Each row is a point. The points of each table are mixes of a few directions, plus a little noise. Count the directions of each table, and those that both share. Where both have some left over, give the other angles between the two spaces (their principal angles), to ten degrees, smallest first.

First (6 x 2):
[[-34  32]
 [  0   0]
 [ 55 -52]
 [ 14 -13]
 [  9  -9]
 [-44  42]]
Second (6 x 2):
[[-12   2]
 [ 51 -12]
 [ 11  -4]
 [ 15  -3]
 [ 21  -5]
 [-88  21]]
Directions: first 1, second 1, shared 0; angles 30

First (9 x 6):
[[ 23  19 -84 -53  55  75]
 [-10  -8  35  22 -23 -31]
 [ -1   0   2   1  -1  -2]
 [  7   6 -25 -16  17  23]
 [-11  -9  40  25 -26 -36]
 [ -3  -2  10   6  -7  -9]
 [-21 -16  74  46 -49 -66]
 [ 17  13 -59 -37  39  53]
 [ -2  -2   8   5  -5  -7]]
Second (8 x 6):
[[-23  12  17  11   4  26]
 [-11  51  16  26 -13  36]
 [ 11 -74 -21 -65  -8 -49]
 [ 13 -17 -43 -14   2 -59]
 [-15  42   9   9 -20  25]
 [ 18  29  21  25  -5  32]
 [-43 -29 -44  -9  31 -57]
 [ 49 -14  46  17   7  46]]
Directions: first 1, second 4, shared 0; angles 90

First (8 x 9):
[[ -4 -32 -33 -94 -27  17  38  16  33]
 [  0   1   2   5   1  -1  -2  -1  -2]
 [  5  40  42 121  35 -21 -49 -20 -41]
 [  0  -3  -3 -10  -3   2   4   2   3]
 [  0  -4  -4 -11  -3   2   4   2   4]
 [  1   9   9  26   8  -5 -11  -4  -9]
 [  0   5   5  15   4  -3  -6  -3  -5]
 [ -2 -17 -18 -51 -15   9  21   9  18]]
Second (9 x 9):
[[-91   8  32   8 -62 -34  65 -79  70]
 [ 12  -6  -9   4  15   6  -3  17 -16]
 [ 22  21  14 -29 -19   3 -43 -14  16]
 [ -3   1   2  -1  -3  -1   1  -4   4]
 [-16   6  10  -4 -18  -7   6 -21  19]
 [ 31 -13 -20   9  36  14 -10  41 -38]
 [ 16  -2  -7   0  13   6 -10  16 -14]
 [ 37  -5 -14  -1  27  14 -25  34 -30]
 [ -7 -10  -8  14  11   0  18   9 -10]]
Directions: first 1, second 2, shared 0; angles 80

First (8 x 12):
[[  6 -10 -15 -24 -10   9  26 -27  -4  31   8   3]
 [  6 -29  -3 -41 -33 -18  12 -33   6  16   6  26]
 [-33  41  42  35 -30 -59 -26  -6  15   2  66  32]
 [ 27 -11   6 -18  17  35 -16  -9 -23 -19 -16   7]
 [ 18  27  -1   4  32  61   9 -21 -32  21  29 -12]
 [-23 -56 -41  23  27   6 -18 121  74 -58 -73 -56]
 [ 24  -9 -12 -13  25  42   4  -2 -25  -8 -33 -15]
 [-25  46  24  32 -28 -76   7 -22 -12  14  12  16]]
Second (10 x 12):
[[ 19 -46 -22 -47  -4  28  10 -11  10   4  -6   5]
 [ 14 -25 -46 -32   6 -71  28 -21  22 -19   7 -10]
 [ -6  28  43  36   2 -41 -48  18 -11 -51 -11  18]
 [-10  -6  36   7 -11  69 -35  23   7   9  21  20]
 [-10  57   6  43   8  27  34  -9 -54  47 -47 -29]
 [ 10   5  20   2  -1  54  -4  -2 -40  12 -51   2]
 [ 11 -44  27 -30 -12  58 -45  15  12 -20   3  32]
 [  7  31 -44   8  16 -53  66 -34 -35  24 -46 -40]
 [-28  49  14  52   4 -49  -8  15  12  -4  39  -7]
 [ -7 -48 -35 -39  -8 -22   2   5  77  -4  91   9]]
Directions: first 5, second 4, shared 3; angles 50

First (11 x 18):
[[ -18   59  -50  -35   48  -23   12   20   17   52  100   24  -36  -13
    32  -24   29   16]
 [  25  -33   35    9  -15   28  -10   32    6   -3    1   30   46   -7
    14   23    4   26]
 [  17  -15   81    0  -12   36  -32   34  -18   -9    8   20   32   11
    26   28   15   37]
 [ -13   35   -3  -26   34   -1   -5   39    6   24   72   38   -6   -6
    30   -8   26   28]
 [  13  -38   14    6  -19  -12   -6   -6  -16  -52  -55  -25    1  -35
   -25   20  -10   -3]
 [   0  -13  -13   10    7   22   14   38   32   15   21   61   50    8
     7   -5   -2    8]
 [ -65    6  -26   25    0  -11   20  -41   -5  -55 -103  -17  -10   56
   -68  -44  -45  -75]
 [ -39   14  -48   31   -6    0   32  -53   19    9  -57  -13   -2   67
   -40  -43  -40  -67]
 [  30   -5   -7   -4  -12  -11   -2  -21   -4   19   14  -32  -19  -24
    12   15    7   10]
 [  19    7   31   -6   -1   18  -15   13   -3   29   41    9    7    6
    33   13   17   28]
 [  31  -18  -13   -9  -23  -47   -7  -57  -33  -31  -41  -96  -63  -62
   -20   23   -1   -7]]
Second (9 x 18):
[[-28 -18  84  22 -19  40 -25   8 -28 -57 -79  10  35  62 -23   1 -20 -14]
 [ 32   8 -84 -22  17 -42  24  -3  27  45  72  -9 -31 -74  20   4  19  17]
 [-41  19   2 -14  23 -14  -4  12 -15 -40 -15   6 -18   4 -19 -17   0 -12]
 [ 19   2 -43 -16  11 -27  10   2  11  18  41  -7 -21 -51  11   6  14  14]
 [ 37 -35 -88   0   1 -33  34   7  40  13  22  10   9 -84  -6  11  -1   5]
 [ 27 -45  85   8 -31  25 -34  18 -31 -49 -45  -9  29 -13   1  40   2  27]
 [-35  41 -18  12  10  15  14 -25  13  41   7   8  -5  75  -1 -37 -13 -32]
 [ 24 -26  78   4 -26  25 -32   8 -29 -24 -25 -13  17   1  11  33   6  25]
 [-37  54 -17   7  14  13  12 -29  11  52  22   3 -16  80   7 -40  -8 -30]]
Directions: first 5, second 4, shared 4

First (10 x 32):
[[ -29  -12   35    8  -26  -34   11  -11  -18  -25   -4   36   23  -19
    -2  -45  -44  -22   66   -9    4   17   19   16    8   29  -41    3
    -5   24   14   37]
 [  17   15  -18   47   10  -58   51   30  -25   42   -8   23  -18  -20
   -17   42   22  -46   23   12   37   51  -15  -10  -16  -23  -29   -6
    42  -18   27   13]
 [ -16  -26   53   -8  -14    6  -32   15   21  -22   33    2    4   10
     7  -51  -50   14   39   -2  -21    5  -15    7   72   78  -46   -3
   -15   14    1  -10]
 [ -28  -18   21    8   11    9  -13   -2   15  -16    2  -15    7    3
     0  -22  -28   48    1    9    1   -4  -15   12   39   29    2  -12
   -10   -9   -2   -8]
 [  -2   21   29   20   -6  -43    7    2  -29   -7   14   40    4  -23
     5  -17  -30   -9   55    0   12   31    5    5  -10   36  -34  -18
    19   24   36    4]
 [  -3    0  -26   -3   -2  -20   33   -7    8   -2  -32    2   10  -20
   -11   26   29  -57   -2   20   35  -11   -1  -12  -26  -63    9   32
   -10  -21   -5   34]
 [ -31  -15   31   32  -17  -15    6  -17  -53    1   -1   30   13    6
    -4  -51  -53   51   44  -45  -34   37   41   38   -1   52  -27  -38
    19   40    8   18]
 [  70    9  -62  -74   -2  102  -51    0   34   31   17  -57  -33   57
    15   49   80   -9 -114  -27  -63  -63   10  -26  -28  -49   65   26
   -18   -4  -58  -47]
 [ -25  -23  -26   31   21  -19   44    8   16   14  -37  -20    4  -10
   -24   29   21   -5  -17   27   42    9  -23   -2   13  -52   11   13
     1  -48   -9   23]
 [  46   49  -37  -63   26   73  -57  -22   30  -15   16  -41  -14   15
    30   40   51   35  -94   14  -15  -74   -7  -25  -50  -37   88    3
   -22   -2  -13  -63]]
Second (8 x 32):
[[-48 -48  40 -26 -46 -26  14 -12  29 -55 -20  22  45 -25  -7 -59 -41 -87
   75  13  18 -17   7   5  44   3 -56  59 -53   5 -12  75]
 [-74 -51  22  19   0   2  14 -28   7 -31 -36 -12  37  -3 -15 -49 -46  57
   15  -1   4  -5   9  34  39   7   3  -2 -27 -11 -19  39]
 [ 54   2 -26  16   8  31 -14  40 -15  71  33 -20 -51  48  -3  35  33  27
  -47 -37 -51  33  -4  -6  11  24  -3 -29  44   0 -14 -49]
 [-10   0 -18  23  -4  11  12 -30 -59  24 -21  10   3  18  -6  -9  -4  62
  -15 -53 -40  19  55  32 -51  -7  25 -38  26  28 -10   9]
 [ 40  -7 -33 -14   6   2  12  46  51  29   7 -28 -27   5  -9  57  58 -85
  -30  35  27  -8 -49 -41  30 -43 -11  45  -5 -48 -15  -7]
 [-10  32  18 -27   4  21 -37 -42 -12 -45   6   8  20 -10  24 -28 -24  53
   -3  -3 -11 -34  23  11 -39  17  38 -20 -16  34  13 -20]
 [ -5  41  31  11   5 -34  -8 -16 -30 -27  14  38  10 -29  16 -18 -34  22
   43   8  18  12   7   6 -31  34  -5 -30  14  31  45 -12]
 [ 52  30 -34  -2  26  -7   6  41  30  33  16 -18 -35  -4   0  71  58 -49
  -37  39  35   0 -49 -41  -3 -35  10  15  17 -38  11 -35]]
Directions: first 6, second 6, shared 6

First (11 x 32):
[[  6   4  -6 -37  -5  -1  -1 -11  13   4  14 -12  16 -19  -9  19  -9   2
    8   5  -3  -6   2  10   0  -4   3   8  -4 -13  -1 -11]
 [ 17 -19  -4  -9 -21  -8 -13   7   3 -34  -1  -2 -24  20  35  15  -7 -21
  -10   6  -2  39  13   4  -7  22 -22   3   1  10  18  31]
 [  7 -13   4  26  -9  -4   0  17 -15 -12 -13   2 -24  26  18  -1   4  -4
   -6  -3  -1  21  15  -7  -2  21 -10  -3  13   9   7  24]
 [  0   4   1 -28 -11   4   6 -13  16  11   8   0  16 -17  -6   7  -5   4
    9   2  -4  -6   1   6  -3 -10   2   2  -6 -10  -3 -11]
 [ -8   8   6 -25  -2  13   0 -17  18  16   2  11  15 -14   1  -9  -3  -5
    6   2  -1 -15 -12   1   2 -22   2 -13  -9   8   0 -12]
 [  1  -2   1   8  15   2 -15   7 -10  -7  -7   0 -14  14  13  -5   1 -15
   -7   2   4  -2  -5  -6  10   5  -4 -13   6  23  10  11]
 [ -6   3   4 -14 -12   6   7 -14  18   6   3  12  12 -11   0  -7  -2   1
    3   0  -2   0  -7   4  -7 -17   0  -2 -13  -4  -3  -9]
 [ 12  -2  -8 -18  15  -4 -20   8 -11  -7   4 -21  -9   5   6  19  -6 -13
   -1   8   2  -6   5   0  14  16  -2  -4  13  13  12   9]
 [ -4   6   7   2   9   8   2   2  -7  24  -7   0   3   1  -6  -6   3   2
    8  -2   0 -22   1  -9  10  -3   7 -15  13  11  -1  -5]
 [-35  12  -7 121  51 -17  17  19 -36 -13  -9  12  -3   5 -52 -50  32  40
  -24 -19  15 -11 -33  -7  -8 -14  26  30 -20 -29 -39 -26]
 [  9  -3   3 -26 -30   1  16  -5  11  13   5  -4  11  -9  -1  18  -6   9
   14  -1  -8   7  20   5  -9   5  -2   7   5 -18  -2  -1]]
Second (8 x 32):
[[ 11   5   7 -65  -3  18 -14 -13  14  29   2  -8   9  -9  16  17 -15 -22
   17  10  -6 -25   6  -4  18  -4  -4 -31  16  29  19   1]
 [-14   0  -9  64   5 -18  20   8 -10 -24   2   7   1  -1 -27 -18  15  30
  -14 -11   5  19 -11   6 -20  -4   9  36 -23 -39 -25 -12]
 [  8   1   0 -41 -19   3   6 -12  18   9  10  -6  16 -17  -2  18  -9   2
   12   3  -6   0  10   8  -4  -2  -2   4  -1 -12   1  -6]
 [ 13  -6   3 -32 -15   5  -8  -1   5   3   0  -4  -6   6  20  15  -9 -15
    6   5  -4   5  14  -1   5  10 -10 -13  12  14  15  14]
 [  7  -3  -1 -19 -14   0   3  -3   8   1   5  -3   4  -4   3  11  -5   0
    5   2  -3   6   7   4  -3   3  -4   3   1  -6   2   2]
 [ -4  -3   0  35  11  -4  -2  10 -13 -13  -8   4 -14  14   2 -13   7   0
  -10  -3   4   7  -5  -6  -1   5  -1   2   0   6  -1   7]
 [-12  -5   0  75  30  -7  -9  23 -31 -25 -19  11 -31  32   5 -31  16  -4
  -23  -7  10  10 -14 -13   3   9  -1  -3   2  17  -2  16]
 [ -7  12  -1 -17   6   5   5 -12  10  18   8  -1  21 -21 -20   0  -2   9
    8   1  -1 -21  -9   3   2 -18  11   1  -7 -10  -8 -22]]
Directions: first 5, second 3, shared 3

First (8 x 32):
[[   7  -30    1   20  -19   10  -11   22   -7  -13   -8    9    3   18
   -30   -7   -9   -6   29   -5   29  -47  -29  -33   -8  -37   18    4
    18  -12   -8    9]
 [ -15   -6   18  -20   73  -19   52    5   54   -1   26   30   24  -18
    51   28  -25  -25  -36  -34  -22   -6   49   42   65   55   52  -41
     8   56   -3  -14]
 [  -1   10   -8  -20   -7    0  -10  -10  -47   -5    1   -6    5  -18
    -2   -6   15    2   10    4  -18   15   -1    0   29   -2  -11   11
   -11  -38   -2    9]
 [  -2  -43   -2   66  -16   11    6   27   32  -29   -7   22   -8   35
   -29    6  -27  -12   42   17   39  -76  -21  -26  -12  -46   45   -3
     3   10  -11  -15]
 [   2   41    5  -47   17  -10    0  -24    1   32    5  -21   -1  -22
    30   -2   19   13  -48  -12  -28   71   22   28  -14   47  -42   -2
    -2   15   14    5]
 [  31   20   14  -36  -43   12  -49    2   -1   53  -22  -41  -11   21
   -29  -33   23   31  -34  -25   34   48  -45  -38 -121   -6  -81   19
    45   10   20   33]
 [ -26   -8  -14   62   22   -8   41   -7   42  -34   12   24  -13    2
    23   29  -23  -14   20   43  -15  -29   38   38   44    5   51  -13
   -48   20   -8  -45]
 [   4   16  -14  -24  -27    4  -28  -14  -74   -3   -6  -17    0  -19
   -15  -15   27   10   18   11  -18   24  -14  -10   17  -15  -31   25
   -14  -61   -1   17]]
Second (8 x 32):
[[-32  29  36  68  27 -13  36 -67  64 -11   7 -35 -24  26  18  45 -12  16
  -45  12  -3  27  60  70  -3  54   4 -27 -12  21  15  10]
 [  1  -2 -22   1   1  -1   6  16  12   1   2  18  -5  -9  14  -4  -3  -6
   11  21  -9  -2   1   1  -2  -6   6   4 -23  19  -3 -32]
 [-19  23  43  42   6  -4   8 -61  17  -8  -2 -45 -12  27 -10  28   0  20
  -36 -11   9  22  30  38  -7  34 -12 -16  16 -17  13  44]
 [-16  19  -5  45   6  -6  21 -26  43  -6   3  -8 -23   8  19  19  -5   8
  -11  37 -11  18  32  39 -13  19   0  -5 -36  23   7 -27]
 [ 26 -50   2 -95  31   2  -5  77 -33  11  10  53  57 -28   1 -25 -11 -38
   12 -77   8 -52 -38 -57  56 -16  43 -13  61  11 -19  16]
 [ 11 -13  -3 -30  -5   4 -13  22 -26   4  -2   9  14  -8 -10 -14   4  -6
   11 -19   5 -12 -22 -26   7 -15   1   5  18 -12  -5  10]
 [ -2  19 -45  36 -34   3  -6  -3   8  -1  -8   0 -35  -3   7  -9  10  12
   26  75 -15  21   0   8 -41 -21 -25  27 -65   5   2 -56]
 [ 30 -25  -8 -67 -33  15 -48  43 -85  10 -12   8  27 -13 -39 -41  18  -5
   32 -37  16 -22 -63 -71   2 -48 -17  24  41 -51 -10  35]]
Directions: first 4, second 3, shared 2; angles 70

First (8 x 32):
[[  9  -9 -19 -12  -1  21  -3 -22  -9  -3 -22  19 -12  22  -2 -14  12  31
    5   7  -5 -44  14 -30  44 -10  -4   2 -27   7  17  30]
 [ 43  42 -16 -22 -15 -37   9  10 -33 -23 -30  17 -13 -13  23 -10  -4  71
   10 -19 -14 -22  21   7  -7  36 -40   3  13  -2  -1  11]
 [ 16  42  37  36  -3 -34   1 -27   3 -53  -1  -8   8  14  25  -5   9  -6
   -3  -3 -37  49  30   6   8 -10   8   8 -45 -34   4   2]
 [-40 -61  -3   2  17  64 -17   9  34  45  52  -3  23  11 -31  -6 -16 -63
   -9  15  18 -18 -52  -8 -12 -37  39 -23  14  13   8  -3]
 [ -2 -10 -21 -20   0   6   3   9  -9  17 -16   5 -12  -8  -7   5   3  19
    5  -1  16 -23   0  -6   5  11 -13   2  16  17  -4   3]
 [ -6 -25 -15 -17   4  27  -8  15   5  26  20   7   8  -2 -12 -10 -15  -5
    0  -1   9 -31 -29  -2 -14  -4   2 -16  23  12   3   3]
 [-14  23  43  41   2 -32   6 -11  17 -28   8 -27  10  -1  10  19  11 -48
   -9   2 -12  79  16  22  -9  -7  20  14 -21 -25 -12 -26]
 [ -8  -2  -8 -10  -2 -14   9  20  -6  17 -13 -10  -9 -22  -5  21   2   1
    0  -2  22  11   0  14 -17  22 -13   8  29  14 -16 -20]]
Second (8 x 32):
[[   2    5    7   -6  -11    6    2    2  -13  -32    6  -19  -10   10
    -9   -7   23   10   14   22   13   -7    7    2  -17   -2   28   -5
    -3    5  -22   -6]
 [  -9   -1   11  -18   19   -1  -13   30   -2   -7  -12   14   24   20
    18    5   -1   11    2   16   17  -10  -23   14   -3   14   26   30
   -12   -7   -5   11]
 [  -9    0   12  -19   17    0  -12   31   -6  -14  -11   10   22   22
    16    4    4   13    5   21   20  -11  -21   15   -7   14   33   29
   -12   -6  -10   10]
 [   9    1   -9   16  -19    1   12  -29    1    4   12  -15  -24  -18
   -18   -6    3   -9   -1  -13  -15    9   22  -13    1  -13  -22  -29
    10    7    3  -11]
 [   0    5   11  -13   -7    7   -1   12  -17  -41    4  -18   -5   18
    -6   -7   27   15   17   32   21  -11    2    7  -22    2   41    3
    -7    4  -29   -3]
 [  -9    0   12  -19   17    0  -12   30   -5  -12  -11   10   22   22
    16    4    3   12    5   19   19  -11  -21   14   -6   14   31   29
   -12   -6   -9   10]
 [   4    0   -6   10   -8    0    6  -15    3    7    5   -4  -11  -11
    -8   -2   -2   -6   -3  -10  -10    6   11   -7    3   -7  -16  -14
     6    3    5   -5]
 [  11  -11  -36   49   -8  -13   17  -62   39   96    7   23  -19  -63
    -9    9  -58  -44  -40  -87  -64   36   24  -32   50  -22 -121  -44
    29    0   67   -6]]
Directions: first 4, second 2, shared 0; angles 80, 90

First (9 x 32):
[[ -18  -35    7  -44  -28 -115   66  -33   14   -5   -4  -25   12  -76
    19   24    6  -62  -48   -8   56  -10    8  -24   56  -70   30 -121
   -90  -14  -26   66]
 [  10   19   -4   23   15   62  -35   18   -7    3    2   13   -7   40
   -11  -14   -4   33   25    4  -31    6   -5   13  -30   38  -16   65
    49    8   14  -35]
 [  10   18   -4   23   14   59  -33   18   -7    3    2   13   -6   39
   -11  -13   -4   31   25    4  -28    5   -5   13  -28   36  -15   62
    45    7   13  -34]
 [  -9  -17    3  -21  -14  -57   32  -17    6   -3   -2  -12    6  -38
    10   12    3  -30  -24   -4   28   -5    4  -12   26  -33   15  -58
   -44   -7  -12   32]
 [ -18  -32    6  -41  -26 -108   62  -31   13   -5   -3  -24   11  -72
    18   23    6  -58  -45   -8   53  -10    9  -23   54  -67   28 -114
   -85  -13  -25   62]
 [  11   21   -4   26   16   69  -40   21   -8    3    2   14   -7   45
   -13  -15   -5   37   28    5  -34    6   -5   15  -34   42  -18   72
    54    8   15  -39]
 [   6   13   -3   17   11   42  -25   12   -6    3    2    9   -4   28
    -7   -9   -2   23   18    4  -21    3   -4    9  -21   26  -11   45
    33    5    9  -24]
 [   9   17   -3   23   15   61  -34   18   -7    3    1   13   -6   39
   -10  -13   -3   32   24    4  -29    5   -5   13  -29   36  -16   63
    47    7   13  -34]
 [  -2   -3    1   -5   -3  -13    7   -4    1   -1   -1   -3    1   -9
     2    3    1   -7   -5   -1    6   -2    0   -3    6   -8    3  -13
   -11   -2   -3    7]]
Second (9 x 32):
[[  -6  -11    9  -51    7  -74   32  -25    7   12   -3  -32    0  -66
    33   19  -26  -28  -29   23   31    5    1   -7   42  -44   51  -67
   -53  -22  -46   53]
 [  -1   -6  -20  -16   10  -25   35   25   29    4   36  -44   14  -25
    -4   22   -8   29  -39   33   29   -7  -22   -6   23  -44    9  -83
   -59  -43  -37   26]
 [   1    7    6   39  -14   51  -31    0  -19  -10  -17   42   -6   49
   -17  -21   21   -4   36  -36  -27   -1   14    5  -34   45  -37   75
    58   37   50  -42]
 [  -6  -11    9  -13  -12  -35   14  -20   -3   -3  -14    4   -1  -21
    10    3    4  -31   -6  -12   12   -1    9   -6   14  -11   11  -18
   -15    8    0   16]
 [  -9   -9   20   14  -32   -8   -9  -33  -24  -12  -38   46   -6   10
    -1  -15   25  -53   24  -51   -8   -1   28   -6  -10   25  -17   42
    31   47   47  -11]
 [  17   30   -6   23   31   88  -53   26  -10   12    5    9  -12   50
    -8  -16  -16   53   34   21  -44   11  -10   23  -39   51   -9   92
    67    1    5  -44]
 [   6    3  -37  -14   31   -5   39   55   46    9   66  -72   20  -18
   -11   29  -19   74  -51   64   29   -8  -44    0   23  -55    8 -103
   -73  -73  -62   23]
 [  -6   -8   10   29  -31   11  -10  -15  -18  -16  -24   43   -1   28
   -16  -16   32  -33   24  -49  -11   -7   21   -5  -18   27  -34   39
    33   41   53  -24]
 [   3    6    8  -12    9    0  -12  -13   -9    7  -11    3   -9   -7
    13   -4  -14   -7    9    6   -8    8    5    5    1    8   19   22
    13    3   -9    2]]
Directions: first 1, second 3, shared 1

First (8 x 32):
[[  -3  -22   -7    0   -2    5    9    9   14    5  -14   16    0   25
    -2   14    9   -1  -13   -9   -4    5   12   -9  -11   -2   13   -8
   -14  -18    5   -9]
 [  -1   -8   -2    0   -1    2    3    3    5    2   -5    6    0    9
    -1    5    3   -1   -5   -3   -2    2    4   -3   -4   -1    5   -2
    -5   -6    2   -3]
 [  -4  -24   -7    0   -2    5   10   10   15    5  -16   17    0   27
    -3   15   10   -2  -15  -10   -4    6   13   -9  -12   -2   14   -8
   -15  -19    6   -9]
 [   0   -3   -1    0    0    0    1    1    2    1   -2    2    0    3
     0    2    1    0   -2   -1   -1    1    1   -1   -1    0    1   -1
    -2   -2    1   -1]
 [  -4  -24   -8    0   -2    5   10   10   16    5  -16   17    0   27
    -3   15   10   -2  -15  -10   -4    6   13   -9  -12   -2   14   -9
   -15  -19    6   -9]
 [  15  105   32   -1    8  -24  -43  -43  -68  -24   69  -76   -1 -121
    11  -66  -41    7   63   44   19  -27  -56   40   51    8  -62   37
    67   84  -26   40]
 [  -2  -15   -5    0   -1    3    6    6   10    3  -10   11    0   17
    -2    9    6   -1   -9   -6   -3    4    8   -6   -7   -1    9   -5
    -9  -12    4   -6]
 [  -1  -10   -3    0   -1    2    4    4    6    2   -6    7    0   11
    -1    6    4   -1   -6   -4   -2    3    5   -4   -5   -1    6   -3
    -6   -8    2   -4]]
Second (9 x 32):
[[ -2  -3 -12  35   5  -3 -19 -15  -9 -17   0 -28  24   6   1  -2 -29   8
  -12   3  -6  13 -39 -15  -9  -2  25  -7  -5  12   0 -32]
 [  2  -1   9   8   5   3   3  -4  -4  -4   3  -4   2  -6  -2   0   3   3
   -7   4  10   1  -7 -13  -4  -1   4  -1   0  -7   6  -5]
 [ -6  12 -23 -44 -17 -16 -10  15  12  15  -3  19 -15  13  15  -9  -4 -12
   33 -13 -39 -16  34  46  20   6 -22   8   6  30 -24  32]
 [  9 -41 -26  20  18  35  26   2  18  20 -32  24  -5  31 -41  40  34   0
  -33  -2  33  41  -9   9 -39   2   3 -23 -45 -43  16 -18]
 [-15 -26   0 -24 -19 -13   8  25  26   4 -15  31  -1  44  23   7   3  -7
   -5 -25 -36 -17  46 -20   2  -5  24  -2  -3 -15  -1   0]
 [-24 -15 -29 -15 -29 -32 -25  16  21  -7 -14   8  17  59  39  -6 -38  -5
    7 -29 -76 -18  25  -5  11  -5  40  -2  -2  26 -19 -14]
 [  5  18  40   0   6   0   8  -5 -17  -9  21 -11  -5 -39   5 -13   7   3
    4  12  26 -16   0 -24  10  -2  -8  11  22  -8  10  10]
 [ 17  28  29   8  19  15   9 -17 -25  -2  24 -18 -11 -60 -20  -9  17   5
    6  25  51   2 -22   5   4   3 -35   9  16  -3   9  16]
 [ 14  26   9  10  16  11   0 -18 -22   0  17 -20  -6 -46 -18  -8   5   3
   10  22  35   8 -29  19   3   5 -30   5   9   9   1  11]]
Directions: first 1, second 4, shared 1
